Each row is a point. Each copy is the shape, with its points in the same order, stretched, turned, moved and blurred by noise. Say if it was mirrored as well.

Shape:
[[-18   5]
 [-49  25]
 [  9  44]
 [  7  20]
 [ 18  15]
 [ 30 -40]
 [ -3 -20]]
Copy 1:
[[ -2  18]
 [-20  53]
 [-46  -5]
 [-22  -5]
 [-15 -17]
 [ 40 -37]
 [ 22   0]]
Copy 1 is: mirrored
Copy 2:
[[-23  -8]
 [-54 -26]
 [  2 -49]
 [ -1 -26]
 [ 11 -20]
 [ 27  33]
 [ -7  15]]
Copy 2 is: mirrored
Copy 3:
[[-11  -7]
 [-27 -39]
 [ 28 -32]
 [ 12 -17]
 [ 19   1]
 [  6  58]
 [-10  30]]
Copy 3 is: mirrored

Shape:
[[ 13  -7  12]
 [  2 -27  11]
 [  0 -35  66]
 [ 11  -1 -21]
 [-15 -25 -57]
 [  0   3   9]
 [ -6  31 -39]
 [-54  -6  24]
 [  0  31 -17]]
Copy 1:
[[ 13  -6  23]
 [ 23   0   3]
 [ 55  35  39]
 [ -2 -24   2]
 [ -6 -22 -44]
 [  5   0  19]
 [-41 -25   7]
 [ -6  52  -2]
 [-31 -12  22]]
Copy 1 is: mirrored
Copy 2 (9 x 3):
[[  0 -13   7]
 [-12 -27   6]
 [-26 -45  50]
 [  8  -8 -26]
 [-11 -23 -66]
 [ -8   2   8]
 [ -4  34 -36]
 [-64   0   8]
 [-11  27 -17]]
Copy 2 is: only turned
Copy 3, 9 rows:
[[ 11  -4  12]
 [-10 -28  17]
 [-23 -20  69]
 [ 14  -8 -16]
 [ -5 -27 -56]
 [  1  12  13]
 [ 11  23 -39]
 [-55  14  13]
 [ 16  28 -16]]
Copy 3 is: only turned

Shape (8 x 4):
[[  6 -16   0 -17]
 [ 23   2 -31 -12]
 [ -4  11   9 -22]
 [ 14  -5  24 -12]
 [-21  24  26 115]
 [-18 -18  -4  11]
 [ -3  -7  22  -2]
 [ 26 -20  13  -2]]
Copy 1 (8 x 4):
[[ -9 -16   2 -32]
 [ -1  -4 -32 -33]
 [-18   8  10 -37]
 [  6  -3  20 -34]
 [ 16  43  30  85]
 [-20 -16   5   2]
 [ -6  -3  24 -17]
 [ 18 -17  10 -26]]
Copy 1 is: only turned
Copy 2:
[[ 25 -15 -11 -10]
 [ 38   8 -39   3]
 [  9  12  -6 -22]
 [ 30  -2  12 -22]
 [ -3  40  84  79]
 [  2 -18   0  16]
 [ 13  -9  17 -11]
 [ 49 -12   8 -10]]
Copy 2 is: only turned

Shape, 7 rows:
[[  6 -28  -1 -20]
 [-13 -11   1   0]
 [  7 -32  17   0]
 [ 48 -12  40 -33]
 [-50  36  -2  11]
 [ -7  -9  -9  43]
 [ 22  -1 -43  17]]
Copy 1:
[[ -7 -15  22  26]
 [ -6  -7  -2   4]
 [  6 -32  18  10]
 [ 34  -1  71  21]
 [-22  23 -31 -41]
 [ 14 -13 -45   4]
 [ 15  16 -30  51]]
Copy 1 is: mirrored
Copy 2 (7 x 4):
[[-43 -12  25  14]
 [-13 -21  24   1]
 [-24 -20  47  28]
 [-45  35  60  27]
 [ 21 -20  12 -47]
 [ 20 -32  15  23]
 [ -3  -2 -17  29]]
Copy 2 is: mirrored

Shape, 11 rows:
[[-55  12 -12  -2  13  42]
 [-11 -45   7  27 -17  -4]
 [  0  10 -10  40  23  18]
 [ -9  21   6  -8  35  26]
 [ 11  14  -1 -25  32  20]
 [  6   8 -20 -27  17  24]
 [  2  12  41 -15 -29 -14]
 [-27  24  49 -19 -99  12]
 [  7  -9  37   3  28 -11]
 [ 12  23  16   5  21  -9]
 [-14  -2 -12  -7 -10 -24]]
Copy 1, 11 rows:
[[-55  20 -36  13  31  39]
 [-35 -21   2  39 -40  -5]
 [  1   2  -1  55  19  27]
 [-15   4   5   2  39  34]
 [  0  -8  -2 -13  36  30]
 [ -3  -9 -25 -13  22  28]
 [-16  29  27 -15 -32  -5]
 [-42  79  -3 -30 -84   9]
 [-17 -13  44  10   9   0]
 [ 10  12  23  10  18   5]
 [-13   5 -16   4  -4 -19]]
Copy 1 is: only turned
Copy 2:
[[-69 -15  17  -8 -20  -8]
 [  1 -24   1  47  10  -6]
 [-13 -48 -12 -10 -19 -22]
 [-33 -38  27 -37  -8 -15]
 [ -6 -20  19 -54   0  -7]
 [-17  -9   5 -46   3  11]
 [ 21  -4  60   0 -19 -14]
 [ -2  20  79  33 -65  28]
 [  8 -42  30  -9  15 -28]
 [ 11 -30  23 -30 -16 -32]
 [  0  16   8   0  -4 -23]]
Copy 2 is: mirrored

Shape (12 x 8):
[[ 49  -3  18  18   7 -11  -3  22]
 [-34   3 -19 -33  21 -49 -31  -1]
 [ 17  42   3   5  37  13  21   8]
 [ 23 -15  -3   2 -22  26  21  41]
 [-17  35  24  41   3 -21 -27 -30]
 [ 37  50  19 -22  -9  16  -3  -9]
 [-12 -21  15  31 -31 -32 -57 -26]
 [ -8 -12   2  26   1  19  14  22]
 [ 28   7  26 -16  -2   6  10 -15]
 [ 39   6 -46 -12 -22 -12   2 -33]
 [ 32  38 -34  24  38  16  -9  21]
 [-15 -18 -25  24  47  17 -54 -11]]
Copy 1 (12 x 8):
[[ 61  -9  18  20  21   3   5   3]
 [-14  -6 -19 -41  -1 -47   4   2]
 [ 29  24 -14  -2  22  27  34 -10]
 [ 35 -21  -8  35 -30  26  15  17]
 [  7  49  26  16  -3 -34   1 -48]
 [ 60  33  -7 -11 -10  33   1 -33]
 [ 12  -5  36  25 -26 -63 -34 -41]
 [ -6 -11   9  41 -10  10  19   1]
 [ 52 -10  12 -23  -9  21  20 -27]
 [ 63 -23 -56   1 -17 -17  16 -39]
 [ 24  13 -46  41  33  19   5  -1]
 [-39 -16 -11  30  28   1 -31 -33]]
Copy 1 is: only turned
Copy 2:
[[ 42  10   1   6  -3 -22   1  38]
 [-50  22 -27 -26  36 -22 -33  17]
 [ 30  44 -12  -3  29  18  28  25]
 [ 31 -15 -40  -1 -32  10  18  34]
 [-17  35  33  32  14   2  -7 -10]
 [ 37  46   9 -32 -12  17   7   0]
 [-25 -13  21  30 -14 -22 -49 -11]
 [  7 -15 -25  24  -3  18  15  28]
 [ 30   4  10 -26   4   0  15   3]
 [ 29  13 -45 -15   3 -25 -15 -39]
 [ 46  50 -38  26  30  13  -7  30]
 [  1  -4 -20  30  53  24 -55  20]]
Copy 2 is: only turned
Copy 3 (12 x 8):
[[ 40   5  13  29   0 -10   6  19]
 [ 14 -21 -70 -43 -10 -13   9  19]
 [ 25  41 -10   3   5  37  19  11]
 [-23  17  22  28  -3  -3  -8  20]
 [ 62 -20 -38  15 -47  33   4 -15]
 [ 39  42  14 -18 -29  11 -11  -1]
 [ 51 -63 -32  16 -41 -10 -27 -17]
 [-13  -5  -2  34  -3  28   4   6]
 [ 22  12  21 -15 -15   5  12 -11]
 [ 21  34 -27  -2  -9 -37 -14 -43]
 [ 36  52 -35  33  29  23 -15  12]
 [ 31 -28 -52  10  41  39 -37 -11]]
Copy 3 is: mirrored

Shape, 14 rows:
[[-20  20  31  17 -26 -37  26  45]
 [-36 -54 -25  18  -1  -8   3  31]
 [ 29  20 -27   6 -10 -33 -22  29]
 [ 17 -16 -20  -3  42  38  -4  26]
 [-11  12  -2   8  39  21 -40  19]
 [ -5 -12  -9 -32 -36 -31   9   6]
 [ 18  31 -29 -29  42 -41 -39   6]
 [-46   6 -33  40   0  29   2  54]
 [ 17 -53 -25 -28  16  42 -24 -19]
 [-19   3 -17  12  10  32 -25  37]
 [ 20 -42   9  15 -20 -10   0 -23]
 [  9  11  18  10 -10 -14  36  15]
 [ 18  14 -27   9 -32  37   8  11]
 [-25  -9  15  -1  -9 -13  34 -24]]
Copy 1 (14 x 8):
[[-17  17  45 -20 -27  -6  -8  51]
 [-49 -22   9  -9  24  27 -33   3]
 [ 21  25 -18 -30 -20  17 -35  29]
 [  7  -3 -34  30  23  26   6   4]
 [-11   8 -39  43 -10   4 -23  20]
 [-10  -9  -5 -53 -17 -14 -12  -1]
 [ 27  40 -47  -2  -5 -30 -42   6]
 [-65  23  -5  15   7  48   0  32]
 [ -2 -51 -52  12   9  21   0 -36]
 [-31   1 -32  22  -7  26 -11  27]
 [ 12 -38  11 -12 -28  23 -20 -21]
 [  5  13  27  -7 -24   6  10  13]
 [-10   5 -24 -15 -32  53  23   6]
 [-20  -5  24  -1 -29 -10   4 -30]]
Copy 1 is: mirrored
Copy 2:
[[ -1  11  22  24 -47 -29  27 -32]
 [-25 -37 -11  40   6 -35  12  27]
 [ 28  24 -42  11 -27  -4   1  -1]
 [  3 -48 -35  11  27  32   9  -7]
 [-23 -16 -34   7  12  18 -22 -27]
 [ 12  -1   8 -19 -29 -30  21  27]
 [ 11  27 -63 -28  11  -9   5 -21]
 [-54 -11 -20  52 -12  23  13   6]
 [ 12 -62 -19 -19  37  15 -19  40]
 [-30 -23 -29  20  -9  25 -11  -3]
 [ 37 -17  24  13  10 -27 -19  23]
 [ 22   2  25  14 -11  -6  28 -18]
 [ 14  -3   1  13 -18  47   2  26]
 [ -1   2  44  -3  15 -25  22   7]]
Copy 2 is: mirrored
Copy 3:
[[-12  31  50  25 -17 -35  53  17]
 [-54 -46  -8  22  -6 -26   0  18]
 [ 19  18 -17  25 -33 -14   3  35]
 [ -1 -31 -25  18  42  31  -1  30]
 [ -3  -3   6  18  33  27 -31  33]
 [ -2  -8  -3 -29 -41 -23  21   6]
 [ 30  32 -23 -16   8 -21 -32  50]
 [-59  12  -5  48   4  40  18  31]
 [ 15 -79 -42 -22  12  33 -34  -6]
 [-31 -13   0  22   5  41 -11  34]
 [ 18 -45  -1  13  -9 -21 -11 -35]
 [  4  18  19  14   2 -15  43 -14]
 [  7  -9 -14  18 -22  50  22 -11]
 [-20   0  11 -13  20 -24   9 -38]]
Copy 3 is: only turned
Copy 4, 14 rows:
[[-28  46   8  12 -32 -59  69  27]
 [-22 -24 -50  15 -49   4  39  36]
 [ 28  40 -35   0 -17 -53  -1   7]
 [ 14   5 -44  28  35  33  11  28]
 [-15  11 -26  27  45  -9 -13  41]
 [ -5  10  -4 -48 -33 -17  27   1]
 [ 30  20 -37 -42  41 -60 -24  33]
 [-51  38 -64  43 -30  10  22  35]
 [ 15 -46 -30  -7  13  57 -23  -1]
 [-20  22 -32  35  -1  11 -12  36]
 [  1 -39  -2   9 -18 -16  29 -30]
 [ -7  30   5   4  -8 -29  58 -10]
 [ -2  47 -20  13 -18  26  10 -26]
 [-39 -16   0 -25   0 -14  61 -15]]
Copy 4 is: only turned

Shape, 15 rows:
[[  1  41   2 -38 -15  -4   3   4 -22]
 [  4 -28  -9  20 -13  -3   6  15  18]
 [-18  36   0 -15 -34 -43   7   5 -29]
 [ -9  35  18  26  32  42  -7 -29  12]
 [ 12  -7  26  -7 -10 -38 -20  27 -23]
 [-26  14  -5 -36 -27 -61  -9   2 -39]
 [ 19 -16  19 -12 -10   2 -26   8  22]
 [ -1  32 -35  28  33  -3 -16  -3  21]
 [ 46   0 -24  37  31  -3  38   0  20]
 [ 26  59 -44  41  29  39  24  23  16]
 [ 16   8  12  -1 -59  -9 -43  -8 -30]
 [ 27  30 -30  50  19  -1  48 -10  19]
 [ 20  23  -7  42  35  13   4   8 -11]
 [-37  31  -1  29  22  28  11  16  -5]
 [ 18  19 -53  18  28  29  25 -11 -22]]
Copy 1:
[[ -1  55 -20 -35 -22  -9  13  21 -13]
 [ 12  -3  -3  11  -1   6  18 -13   9]
 [ -9  66 -12 -17 -18 -48   3 -10  -3]
 [-31 -15 -36  17 -12  23  12  58 -17]
 [ 23  30  29 -18   3 -20  -9   1 -18]
 [ -2  54  -6 -43  -2 -49 -14 -24 -10]
 [ 22  -2  15 -15 -12  23 -11  20  12]
 [ -4  10 -49  21  30  10   1  31   5]
 [ 19 -10 -17  23  30   0  56  36  14]
 [ 13  35 -59  50  13  26  47  42  -5]
 [ 41  19  -9 -15 -55 -24 -23   0  -5]
 [  0   7 -36  36  14 -18  60  35  12]
 [  8   6 -26  33  17   2  21  35 -29]
 [-41  18 -29  32   5  18  14  12 -37]
 [ 16   4 -66   6  17   8  47  13 -26]]
Copy 1 is: mirrored
Copy 2:
[[-10  21  22 -28 -29  16  -3  -2 -12]
 [ 15 -22  -7  25  -1  -4  -5  18  19]
 [-24   9   3 -31 -63 -17  -2   7  -9]
 [-52 -12  41  39  23  34   1 -32   3]
 [ -4 -23  34 -26 -26  -5 -32  32 -16]
 [-20   7  -8 -50 -43 -29 -32  10 -24]
 [ 18 -19  37  -1  -1   0 -30  -2  24]
 [-47 -33   1  -7  28  14  20   1  22]
 [-10 -15  20  18  47  -8  58  14   9]
 [-40  -7   9  12  22  43  78  14  33]
 [ 15 -40  19 -29 -60  19 -29 -22 -16]
 [-34  -8  18  28  21 -15  66  -1   6]
 [-37 -34  31  19  17  23  31  14 -12]
 [-64   1   8  40  -9  25  -2  24   9]
 [-23  -3 -16  -3  38  29  59   0 -17]]
Copy 2 is: mirrored
Copy 3 (15 x 9):
[[-16  47   0 -25 -19  17   6 -15 -25]
 [ 16 -23  15   4 -16  -5  10  22  13]
 [-20  34 -16 -16 -48 -18  23 -19 -26]
 [  0  41   8  33  40  26 -10 -27  32]
 [ -3  16  16 -16 -26 -50 -16  14 -22]
 [-22  12 -22 -34 -45 -34   7 -27 -45]
 [  9  -3  23 -16 -15 -10 -35   9  12]
 [ 24  23 -47   0  22   2  -4   1  39]
 [ 63  15  12  -7  23  -8  40  18  43]
 [ 40  57 -34  21  23  48  30  36  42]
 [ 21  23  12   7 -68 -13 -38 -19 -39]
 [ 51  31  -4   9  12   5  54   0  48]
 [ 31  44  -3  21  28  -8   9  16  17]
 [-28  32 -16  37  27  21  15  12  14]
 [ 48  26 -22   9  36  37  37   4 -12]]
Copy 3 is: only turned

Shape, 14 rows:
[[ 44  27   1 -49 -40 -12 -34   4 -28  -6  31]
 [ -9 -52   7  -3  -5 -22  -4 -15   4  58 -27]
 [ -9   0  12  27 -18 -27  33   7  -5  23 -32]
 [ 38  14  39 -21  11   3 -21  -1   8   7  25]
 [ 23  14  41 -65 -25  -8 -27  42 -49 -34  34]
 [ 47   7   0 -13 -12  20 -34  20 -24  11   8]
 [-22 -20 -18 -12   6 -10  13 -10  23  29 -56]
 [-27  32   7 -11  -8  -2 -31 -23 -10  29 -22]
 [ 35  22  13 -46   0   7 -32  63 -31  -2  36]
 [  1 -27  26  -8 -23  25 -18  -3 -22  21 -22]
 [ 21 -16  -5 -14  17  27   6 -28  -9   5   2]
 [ 35 -12  19  -5  -4   4 -34 -17  21  -7 -41]
 [-48 -28 -16  33   5 -50  -4  14 -23   9 -11]
 [-31 -40  -6  22 -32  -6  17  63  22  -8  49]]
Copy 1, 14 rows:
[[ 41  62  24 -30 -10 -30 -38 -35 -10  -9  17]
 [ -3 -39 -58 -19  -6 -23  20 -40  28  36   7]
 [ 13 -55   9 -18   1  -4  22   2   9  44 -13]
 [ 28  37  12 -59 -13 -21   9  -3  39 -14  -7]
 [  9  44  40 -54  13  -9 -52 -45 -10 -47  25]
 [ 43  32   4 -17 -26   0 -17 -31  19 -22   7]
 [  4 -31 -49   2  11 -16  42 -16 -12  13 -24]
 [ 22  15 -46 -20  24 -11 -17  18 -19  12 -16]
 [ 31  36  14 -57 -25   3 -29 -30  -8 -52  23]
 [  0   1 -26 -10  27  16 -15 -45  25   3   1]
 [ 20   4  -7   8  20 -17  37 -15  34  -4  12]
 [ 19  31 -19  -2 -12 -20   0 -29  31 -14 -55]
 [-17 -72 -15  12 -25 -11 -15  15  -1  14  27]
 [-59 -21  11 -31 -39  39  26 -13 -16  19  47]]
Copy 1 is: only turned
Copy 2 (14 x 11):
[[-10  15   8  31   7  55  13 -46 -14 -48   9]
 [  4  -6  30 -22 -19  12 -16  11 -40   6 -61]
 [  3  11  19   3  44  31  -3   6 -21  41 -23]
 [ 10 -31   9  30 -10  12 -26 -12 -32  -6  17]
 [-11  22  50  16  31  66 -21 -27   5 -36  39]
 [ 21 -17   7  21  -5  66   6 -14 -21 -39 -10]
 [ -2   1  -6 -22   5  -3 -20  20   1   8 -50]
 [-29   8 -28  13  16  34 -17  12 -38 -27 -18]
 [ 16  -5  18  -1  19  65 -16 -28 -11 -39  30]
 [ -2  -6  28   9 -15  62 -24  15 -20 -15 -40]
 [-19 -45   5  14 -22  24   1  10   6   1  -7]
 [ 30  -6  12  32 -16   4 -15  20  -6 -25 -37]
 [ -8  43  21 -47  38  20  22  33 -18  21   0]
 [ 28  56  18 -53  -6  36  -2  -1   2  54  26]]
Copy 2 is: only turned
